Every row gives one point. The last column is the point's height on a tilted bowl or saddle (a function of degree 2), plus a little noise. Count its main directions that bend up, bend down and stay straight.
In the rows, 128 means zero.

Points (12 x 3):
[[ 94  88  86]
 [185 113  97]
 [174  94 111]
 [125 123 114]
 [158 113 113]
 [139  76 116]
 [112 165 112]
 [ 43 154  52]
 [ 92  65  73]
 [117 122 112]
 [ 95 112  95]
 [ 80 117  82]]
Directions: 0 up, 1 down, 1 straight

Points (11 x 3):
[[ 81 110  84]
 [ 75 106  78]
 [ 95 130  95]
 [139  99 105]
 [161 140  94]
 [ 59 211  77]
 [163  85 102]
 [125 141 102]
 [111 132 100]
 [166 158  87]
 [ 89 163  93]]
Directions: 0 up, 1 down, 1 straight

Points (15 x 4):
[[162  92  93 111]
 [174 153  91 105]
 [139  86 183 110]
 [ 90 186 125 119]
 [160 111 158 136]
 [123 125 145 124]
 [167 130 143 135]
 [144 206 159  37]
 [ 74 130 191 104]
 [204 119 118 159]
 [124 120 144 125]
 [133  84 113 105]
 [131 196 171  51]
 [118 131 109 126]
 [119 113  36  79]]
Directions: 1 up, 2 down, 0 straight

Points (15 x 4):
[[162  83 119 130]
 [147 138 111 111]
 [145 154 176  97]
 [137 136 131 113]
 [163 115 114 127]
 [147 162 112 102]
 [117 137 126 116]
 [126 142  61  72]
 [122  98  48  57]
 [159  80 104 124]
 [192  91 201 113]
 [132  22 167  52]
 [139  85 147 107]
 [113 103 117 107]
 [141 140 207  75]]
Directions: 1 up, 2 down, 0 straight

Points (25 x 5):
[[133 158 145 220 120]
 [154 113  79 111 163]
 [162 110 129 131 148]
 [122 186 141 121 155]
 [180 115 140 118 158]
 [151 155 164 113 147]
 [130 125 191 180 132]
 [124 148 111 139 129]
 [108  98 119  75 165]
 [191 107  56 164 188]
 [ 85  89 117  36 191]
 [112 147 124  70 147]
 [120  70 136  73 188]
 [134 115 159 197 122]
 [118 127 164 147 136]
 [118 155 134 128 136]
 [188  90 115 125 183]
 [151  40 193 101 200]
 [140 184 177 117 167]
 [173 111  92  92 181]
 [ 99 125  34 108 145]
 [134 102 145 115 147]
 [ 71 116 131 149 153]
 [162 160 189 146 148]
 [198 155 122 118 179]]
Directions: 2 up, 0 down, 2 straight

Points (25 x 5):
[[140 105 130 158 140]
 [111 123 160 120 142]
 [151  73 118  66 168]
 [119  37 159 154 190]
 [104 128 121 151 139]
 [158 100 129 174 150]
 [ 90 109 147 183 162]
 [105 174 199 168 181]
 [ 88 135 105 110 146]
 [ 88  55 160 185 196]
 [114 122 151  63 159]
 [159  79 120  80 159]
 [131 129 121 142 132]
 [121 191 208 137 188]
 [129  58 189 181 196]
 [130 129 139 195 154]
 [130 206 124 150 163]
 [ 76 167 119 146 158]
 [154 156 109  60 161]
 [118 205 142 133 164]
 [111 130 120 113 136]
 [191 127 177 135 162]
 [168 119 188 154 162]
 [153 117 112  84 144]
 [151 127 174 112 147]]
Directions: 4 up, 0 down, 0 straight

Points (22 x 5):
[[136  43 103 143 153]
 [159 100  99 105 146]
 [133 108 112 145 128]
 [106 173  64 160  89]
 [111  96  71 107 137]
 [117  69 188 137  85]
 [ 87 137  72 115  95]
 [ 94 143 105 107  95]
 [100 166  85 109  81]
 [235 145 157  69 182]
 [122 106 192 155 123]
 [174  69 144  89 127]
 [103 139 121 153 121]
 [117 134 110 145 118]
 [175 151 130 133 112]
 [100  84 166 155 115]
 [ 91 208  33 121   7]
 [ 54 191 133 147 117]
 [127 163 179 134 142]
 [146 136 107 138 118]
 [124  88 151 151 116]
 [109 133 156 146 126]]
Directions: 2 up, 2 down, 0 straight

Points (46 x 7):
[[122 169 121 184 173 114  98]
 [ 51 150  83 102 132  62  81]
 [ 94 221 169 109 119  76  72]
 [106  63 129 160 162  98  87]
 [134 158  95 169 125 141 107]
 [106 187 150 180 117 128  93]
 [143 156 186 109 135 132 117]
 [167 121 135 135 159 103 138]
 [146 144  91 112  91 103 116]
 [130  83 151 166 123  74  98]
 [158 147 132 147 171 122 134]
 [157 152  35  48 202 166  35]
 [ 45 140  86 164  50  58  11]
 [120 111  98 110 139  85 119]
 [171 115 130 153  88 160 116]
 [141 147 170 135 135 116 130]
 [117 108  84 187  82 143  80]
 [108 126 127  60 131 110 116]
 [149 141 191 101 110  87  97]
 [118 103 125 121  91 154 131]
 [ 95  82 138 157 120  76  86]
 [180  51 133 133  89  77  86]
 [129 115 158 189 129 142 115]
 [163 162  54  83 105 139  99]
 [120 131 117 110  76 198 110]
 [108 165 149  99  87 124 126]
 [212 112  50  52 131 161  82]
 [100  90 119 130  95  53  76]
 [152  42 120 120 172 162  85]
 [101 130 137 140  61 108 108]
 [123  92 151  69  79 103 100]
 [120 133 111 123  71  89 106]
 [133  97 143 122 130  61  96]
 [181 164 159 118 138 128 116]
 [147 100 146  99 148 186  94]
 [156 123  31  66 128 168 111]
 [100  62  91 135 114 148 115]
 [ 86 106 151 133 137  80 104]
 [132 146 119 107  84  58  81]
 [223 151  77 124 161 103 152]
 [110  89 112  96  87 103 124]
 [132  78  87 160  99 159 108]
 [131 114 102 110  98 126 133]
 [145 119 103 134 166 138 130]
 [110  70 140 180 121  78  75]
 [123  96 165 204 188 153  82]]
Directions: 1 up, 4 down, 1 straight

Points (43 x 7):
[[125 200 115 122 160 101 154]
 [109 180  71 145  87  93 156]
 [191 156  51 173  99  72 165]
 [139 126 128  75  68 102 130]
 [ 71 182 139 146 137 140 158]
 [118 120 105 122 105 157 136]
 [164 123 132 179 176 131 123]
 [110 114 154 150 154  96 147]
 [141 147 123  83 143 144 139]
 [159 159 138  89 145 124 145]
 [224 132 108 130 118  83 168]
 [140  96  97  95 156  74 148]
 [135  67 136 135 123 128 150]
 [120 132 165 167 127 175 140]
 [ 78 183 199 102 129 125 178]
 [129 114 183 146 177 185 162]
 [129  93 188  85 161 145 169]
 [147 108  97 104 151  50 154]
 [104  77 237 145  57  92 241]
 [165 158 159 249 158 149  63]
 [131  69 145 118 133 200 168]
 [185 105  89 125 146 105 153]
 [194 137 113  56 155  95 170]
 [151  83  94 123 189  88 177]
 [104  99 125 160 182 146 156]
 [ 88  84 150  94  79 127 136]
 [131 158  94 140 116 166 137]
 [162  95 194 174  57 175 195]
 [150 126 133 107 139 105 136]
 [138 165 187 171 139 160 138]
 [ 89 115 107 126 151 177 153]
 [ 49 130  88 111  55 144 157]
 [139 125  98  66 185 113 160]
 [133 147 167 101 140 155 148]
 [113 134 115 178 138 159 129]
 [173 127  75  82 190 162 188]
 [144 123 158 139 156 140 139]
 [207  67 128 130 140 119 174]
 [123 132 132 100 160 114 140]
 [159  56 142 138 162 116 170]
 [160 180 180 129  64 136 182]
 [116 150 135 145 191 141 150]
 [204 140  93 104  87 144 166]]
Directions: 5 up, 1 down, 0 straight

Points (69 x 9):
[[ 90  75 126 179 171 125 110 115 174]
 [ 78 101 111 132 138 187 160 126 120]
 [ 90 106 160 123 117 109 175 143 155]
 [149 133 146 154 157  88  93 157 154]
 [157  86 123 101 162 107  93 121 166]
 [127 120  86 109 128 125 136 101 137]
 [ 83  77 101 127 185 146 149 111 169]
 [111 165 126 136 166 136 137 121 143]
 [162 159 154 178  73 109 134 131 137]
 [150  71 161 177 101 168 155 154 180]
 [100 139 116 156 139 145 150 148 136]
 [122 117  95 124 104 125 148 140 136]
 [ 99 155 191 168 165 119 150  57 203]
 [167  87 129 152 142 116 183 151 178]
 [180 143 122 116 120 131  88 187 178]
 [160 116 140 123 109 124 111 120 129]
 [185 135  91 163  92 133 115 111 152]
 [172 165 126  88 122 151 113 145 141]
 [ 64 140 123 148 126 145 100 129 163]
 [107 141 163 121 105 173 126 132 122]
 [122 175 120 140 131 132 140 103 137]
 [ 95 106 166 167 125 125 127 125 137]
 [140  98  78 154 141 158 140 138 139]
 [134 111  90 174 129 123 147 128 140]
 [145 125 200 130 126 128 169 187 191]
 [117 116 152 180 131 100 127 127 126]
 [113  99 132  77 133 140 118 105 141]
 [186 142 104  94 177 128 120 179 195]
 [135  84 142 172 165  91 103 171 187]
 [150  64 142 144  63 186 110 177 199]
 [191 120 145 180 106 109 137 105 148]
 [124 138 126  77 102 145 112  84 155]
 [121 127  75 126 150 177 104 111 131]
 [139 111 116 124 151  97 166 118 141]
 [108 121 130 181 127 139  98 156 151]
 [113 113 137 129 108 141  91  89 144]
 [108 165 135 154 161 133 116 113 148]
 [105 138 115 138 110  84  89 126 133]
 [134 178 208  86 146  82 167 100 197]
 [111 123 122  97 132 170 120 133 110]
 [119 130 140 105  80 139 130 143 139]
 [130 114 127 101 211 135 114 134 184]
 [ 97 142 154 124 143 106 171 165 165]
 [114  89 102  95 193 148 162 140 164]
 [ 95  91 112 157 108 106  91  75 158]
 [165  87 130 127 141 156 114  65 176]
 [151  59 117 118 133 106 161 110 163]
 [131 177 108 131 144 156 106 146 136]
 [126 128 110 152 149 175 108  80 148]
 [143 146 143 157 120 113 130 153 127]
 [174 150 134 143 187 140 109 158 179]
 [141 101 120 105 128 119 135 156 142]
 [174 183 129 135 142 116  86 147 159]
 [141  97 166 132 112 123 158 134 142]
 [136 109 142 161 193 174 114 132 158]
 [ 82 128 132 111 108 139 135 144 141]
 [109 155  93  83  64 132 144 128 180]
 [171 143  59 142 130  98 177 139 169]
 [150  99  98 128 167 111 133 128 150]
 [136  96 109 135  60 160 147 123 162]
 [127 180 139  98   7 145 117 120 239]
 [155 124 176 138 184 134  97  82 199]
 [145 171 139 145  91 144 156 169 151]
 [111  42 109  96 136  94 118 135 183]
 [177  93 152 125  98 113 148 126 154]
 [146 159 133 159  82 112 145 121 129]
 [152 141 165 135 117 112 116 165 143]
 [125 142 122 122  70  96 171 134 151]
 [142 141  81 102 159 156  92 149 144]]
Directions: 7 up, 1 down, 0 straight

Points (62 x 9):
[[209 103  52 121 163 144 122 145 182]
 [154 164 141  62 108  84 173 121 164]
 [170 220 220 133 111 123 119 181 171]
 [141 188 227 201 151  70 105 130 228]
 [179 136  94 108  86 125 173 112 158]
 [143 165 127 100 164 136 151  99 129]
 [148  40 147 100 165 104 132 142 160]
 [136  51 132 164 193  32 133 197 164]
 [102  92 142 151 147 167 143 161 150]
 [112 158  58 106  76  61  95 161 108]
 [159 109 101 171  76 133 143  86 166]
 [158 123  90  88 109 143 175 131 156]
 [148 122 161 155  82 187 144 149 135]
 [119  74 170 142 149  82 164 140 138]
 [ 68 130 128  98 118  83 113 147 136]
 [146  71 151 135 105 124 136 129 152]
 [172 126 149 170 101 136 112 130 154]
 [111 137 121 184 128  78 118 104 148]
 [120 175 135 104  81 159 213 136 165]
 [162 136 147 199  99 135 104 143 161]
 [ 50 137  93 158  90  97 142 114 142]
 [ 84  90  91 123 154  81 106 169 145]
 [133 146 147 160  57 183 170  49 171]
 [ 82 106 106  88 192 149  95 180 190]
 [130  63  97 179 119 144 122 128 174]
 [141  60 127  64 109 140  78  96 189]
 [163 230 147 105 103  94 156 209 164]
 [171  87 225  93  90 157  77 152 182]
 [ 40 202  98 153 160  96  90  73 164]
 [121 172 108 146 150 137 139  69 128]
 [146 127  75 139 205  89  87 147 177]
 [ 93  68 210 171 134 128 126  98 176]
 [ 41  68 159 186 127 113 112 143 197]
 [154 131 149  35 124  91 108  57 155]
 [169 156 160 102 127 100 158  98 144]
 [ 92 145 119 157 109 100 121 118 138]
 [180 190 159  96 113 144 115 114 158]
 [128 121 142 114 127 112 133 143 135]
 [125  83 141 138 141 131 151 139 143]
 [ 86  92  80 202  70 144 143 128 180]
 [133 147 147 182 143 149 142 104 147]
 [120 144 165 138 104 123 138 196 131]
 [149 118 145 127 112 106 129 151 135]
 [116 141 133 162  79 107  95 104 155]
 [133 178 140 187 210 130 140 112 173]
 [211 169 227  99 106  96 140 104 189]
 [131  79 138 109 155  90 134  91 126]
 [160 172  73 125 138 180  86 105 137]
 [ 70  86 116  91 134 156 136 155 171]
 [119 132 129  76 149 127 162 135 143]
 [112  62 120 138  65 107 117  82 166]
 [ 79 154  70 121 109 146 141 124 139]
 [150 145 124 169  97 109 132 132 143]
 [160 145 102  49  80  66 147  79 163]
 [143 116  78  55 143 152 120 127 168]
 [ 49 112 149 125  69 159  70 150 198]
 [127 160 148 129 159 187  72 136 152]
 [189 113 159 141 156 124 101 169 151]
 [130  83 111 134 172 144 107 169 163]
 [139 179 130  66  74 110 140  86 168]
 [116 102 160 169 152 143 114 147 156]
 [172  83  91 138 119 139 178 190 161]]
Directions: 5 up, 2 down, 1 straight

Points (69 x 9):
[[201 122 127 121 120 171  88 110  74]
 [130 131 119 149 116 173 166 121 108]
 [121 188 141  96 140  89 175 113 102]
 [128 129 158 145 176  75 113 159 108]
 [163 164 125 157  80 167 115 134  89]
 [129 139 191 110 101 120 112 117  89]
 [ 90 165 104  95  91 124 166 146 105]
 [130 119 123 143 155 142 114 137 118]
 [137 119 127  89 118 160 179  85  91]
 [130  72 138 126 147 148  88 131 110]
 [144 115 134 134 156  95 125 119 115]
 [113  98 139 137 122 155 124  63  84]
 [114  67 107 108 135 126 150 142 104]
 [109 100 118 159 109 188 115  98  87]
 [111 105 124 136 128 175  87 144 105]
 [140 174 122 148 126 117 112 194 107]
 [156 103 113 141 133  75 148 112 104]
 [161 104 155 173 130 147 118 186  90]
 [135 131  56  82 118 110  58 121  89]
 [157 127 144 163  82 140 154 122 104]
 [ 91 190 132 169 167 174 110 150 100]
 [143 110 114  55 115 152 105 139  90]
 [131  78 172 121 165  66 249 132  80]
 [ 81 156  91 178 140 132 108 128  93]
 [143 149  52 144  98 117 112 197  74]
 [113 113  89 142 102 152 107 131 104]
 [155 102 149 182 172 104 108 130 102]
 [115 144 156 124 134 133 108 118 110]
 [144  95 134  94 144  87 129  71  88]
 [100 121 158 105  96  92  87 178  93]
 [ 97 183 197 122 160 139 154  67  59]
 [110 146 123 177 119  83 129  91  87]
 [125 178 124 129 115 129 134 168 119]
 [159 117 142 130 145 156  78 117 102]
 [111 159 126  92 187 124 158 123 103]
 [118 124 127 104  93 142 152 138 109]
 [141 188 114 146 120  88 147 136 108]
 [166 155 149 133 114 153  95  98  86]
 [ 89 167 149 146 150 129 115 131 110]
 [112 104 132 138 113 120 186 112 108]
 [164 120 171  98 122 162 178 132  91]
 [114 104 107 138 149  79 104 162 108]
 [136 166 149 101  80 188 180 142  93]
 [127  86  70 123 101  77 146 184  74]
 [110 113  93 106 157 146 161 159 104]
 [ 99 110 131 134 141 122 117 146 113]
 [ 63 112 112 172 134 113 186 115  72]
 [ 79  62 117 111 134 107 127  77  74]
 [150 135 137 119  98 140 113 165 105]
 [151 125 159 158 123 123  68 113  91]
 [113 138  57 124 169 149 152 117  93]
 [102 105 123 132 115 152 149 160 105]
 [ 91 161 163 128 121 133 144  98  99]
 [170 100 124 113 140 101 107 133 111]
 [127 149  90  77 123 152 162  80  82]
 [141 156 118 109 136 171  97 162 110]
 [130 143 147 161  98 178 106 115  90]
 [126 136 160  72  95 145 180  75  72]
 [114 156 135 111  91 158 122 156 109]
 [104 166 123 147 142 197 111 115  97]
 [110 167 116  88 111 161 115 165 111]
 [165 137 151 144 100 126 137 142 107]
 [109 135 132 151 115  97 165 120 111]
 [118 173  71 135 119 105 118  94  88]
 [110 126 218 104 107 211 129  67   9]
 [139 115  92 160 157 106 124 168 106]
 [ 97 107 169 160 102 109 130 144  96]
 [ 95 124 204  81 138 154 108 140  64]
 [ 70 156 150 162 148 133 160 165  96]]
Directions: 0 up, 6 down, 2 straight

Points (69 x 9):
[[122 104  76 114 180 156 116 112 147]
 [157 128 117 117  81  84  65  89 170]
 [123 103 149 165 131 135  87 131 148]
 [100 114  75 149 207 139  60 170 169]
 [101  77 178  51  72 179 145 141 162]
 [116 151 169  83 145 105 122 141 134]
 [134  92 133  86 107 122 159 117 139]
 [175 151 174 179 120 198  96  97 185]
 [ 91  86 169  65  96  75  86 114 162]
 [ 77 213 136 222 112 115  83  71 226]
 [139 160 134 139  90 182 135 156 146]
 [180 160  53 162 108 137 129 120 177]
 [161 135 112 170 126 131 111  93 161]
 [146 154 199  82  98 101 113 137 154]
 [113 141 137 177 136 116 144 120 152]
 [ 87 165 113 141 105 105 142 129 147]
 [101 136 131 106 134 148  95 135 129]
 [ 58 101 212 136 124  12 125 164 211]
 [ 41 115 141  78 198  99  73 125 155]
 [224 162 120  98 116 138 131  87 166]
 [160  69 121  86 116 127 136  96 149]
 [ 57 133 165  85  96 150 135 176 146]
 [131 145 106 166  67  69 148 118 178]
 [137 135 112  99 111  95 100  81 149]
 [158 103 190 116 151 124 127 146 147]
 [ 39 191 140 176 147 118 139 131 173]
 [ 51  54 152 122 134  71 103 110 166]
 [ 98 128 135  93 105  68 154 164 146]
 [101  39 126 123 117 118 140 232 165]
 [118 123 140  26 110 100 124  88 155]
 [172 138 112  94 127 180 161 112 142]
 [ 74 141 133 137 138  96 127 132 140]
 [168 174 132 189  85  97 157 112 186]
 [ 74 131 100 155 158 128 160 139 145]
 [101 144 112 172 156 184 100 176 156]
 [ 79 165 109 123  57  78 125 137 169]
 [147 104 138  91  95 118 114 117 138]
 [130 123 126 110 123  66 183 158 152]
 [ 72 113 138 150 147 177 189 123 157]
 [162 117 105 125  78 147 134 159 144]
 [134 131 139 132 175 108  39 103 168]
 [116 136  85  56 141 135 159 157 134]
 [137 107  47 136 148 112 169  59 174]
 [119 175 107  92 137 145  93 112 139]
 [174 121  96 167 125 188 117 130 164]
 [117 184 105 180 195 144 175 124 172]
 [135 106 119 120  80 183 138 110 147]
 [149 121 116 147 114 152 100 101 148]
 [105  60 205 100 148 142  77 136 160]
 [149 169  73  88 133 108 130  95 149]
 [157 158 163  45 127 123 125  97 148]
 [112 112 204  19 150 126 133 180 158]
 [ 94 138  99 160 108 109  78 118 155]
 [131 163 112 193  97  97 198 130 186]
 [ 98 155 218 124 106 166 159 194 167]
 [134  40 178 112  87 135 110 117 162]
 [121 173 183 147 174 115  77 100 171]
 [165 126 131 123 159  54  66 117 173]
 [194 133 105 144 138  83 163 144 164]
 [ 75 218  70  97  82 194 140  60 205]
 [154 135  86 132 204  91 176 185 168]
 [125 170 142 193 122  88 127  87 180]
 [139 139  99  97 104  96 114 148 136]
 [180 153 182 140 166 111 166 100 168]
 [169 161 128 138  97 148 189 180 156]
 [170 137 142 169  99 123 174 134 162]
 [102 136 133 103 146 158 149 105 133]
 [171  88  79 138 155 114  72 121 170]
 [122 216 167 168 128 143 155 197 175]]
Directions: 8 up, 0 down, 0 straight

Points (64 x 9):
[[114 104 158 133 111 124 117 109  93]
 [162 140 115 165  98 181 155 148 112]
 [129 127 111  70  98 148 192 150 169]
 [123 165 170 122  86  93  87 110 109]
 [105  77 126 119 166 155  81  77 123]
 [ 80 143  93 187 149 147 172 109 123]
 [155 189  64  25 114 116  68 139 185]
 [ 86 156 147  97 142 143 135 130 110]
 [186 237  76  78 105  59 111  65 249]
 [165 119 102 142 163  90 149 158 138]
 [130  56 134  95 107  68 109  73 102]
 [ 80 152 213 189 104  94 226 121 174]
 [127 142 116 131 166  97 148 114 134]
 [147 140 111 104 150 132 156 151 142]
 [146  27  86 157 100 122  75  94  92]
 [148 107 135 154 145 125 117 157  87]
 [119 125 107 121 113  74 151  76 129]
 [ 85 137 184 104  67 125 135 141 146]
 [ 91 103 107 149 116 139 172  87 123]
 [137  94 139 131  57 126  73 138  97]
 [112 197 149  94 213 101 114 153 172]
 [167 130 111 124  95 153 156 191 153]
 [106 149  65 130 136 114 145 246 163]
 [ 86 164 160 138 106 198 150 201 163]
 [104 172 162 175 131 143 146 125 107]
 [116 107  95  98 123 132 125 189 134]
 [ 93 152  83 146  98  43  80 114 119]
 [120 110 126 120  82 142 144 153 130]
 [127  99 149 153  81 111 135 117  98]
 [ 66  84 104 174 199 152 136  95 140]
 [ 65 207 117  92  90  56 140 135 121]
 [122  92  93  98 106 147 145  80 128]
 [ 99 135  84 139 159 142 147 105 131]
 [ 68 134 104 115 199 102  97 136 118]
 [145 167 116 103 153  65 128 111 165]
 [ 90 150 141 140 114 103 112 124 104]
 [ 86 139 139 170 134 196  84 168 120]
 [ 96 127 162 164 160  53 127 103 140]
 [100 134 113 198 106 176  47 186 100]
 [170 163 128  75 104 125  76 185 169]
 [149  87  84  57 169  88 141  69 167]
 [152 108 124 156 118 147  98 146  89]
 [175 136 127 135 105 168 112 114 123]
 [ 99 165  96  73 167 102 116 103 125]
 [156 115 202 175  84 146 102 100  73]
 [122 129 154 135 105 155 109 111 101]
 [147  51 115 135 183  71  65 141 105]
 [162 116 150 128  78 126  60 123  94]
 [103 192  77 104 162  94 136 119 146]
 [110 220  92  89 181  98 124 142 166]
 [227  69 171 111 154 120 138 101 114]
 [ 73 124 148 135 112 119 104 160 111]
 [ 63 171 152 140 129 153 142 146 121]
 [115 210 134  88 130  82 137 102 136]
 [172 185 167 143 152 117 159  55 176]
 [152 130 125 227 161 174 121 226  40]
 [134  85 132  74  75 159 128  86 120]
 [124 129 116 181  59 138  80 147  95]
 [ 98 146 115 135 108 122  95 147 105]
 [ 71  94 168 134 134 194 156 178 141]
 [156 133 140 102 133  96 140 124 131]
 [139 161 198 211 133 111 119 115 103]
 [171 180 175 174 129 139 190 111 118]
 [158 171 110 192  89 114 146  69 118]]
Directions: 4 up, 1 down, 3 straight
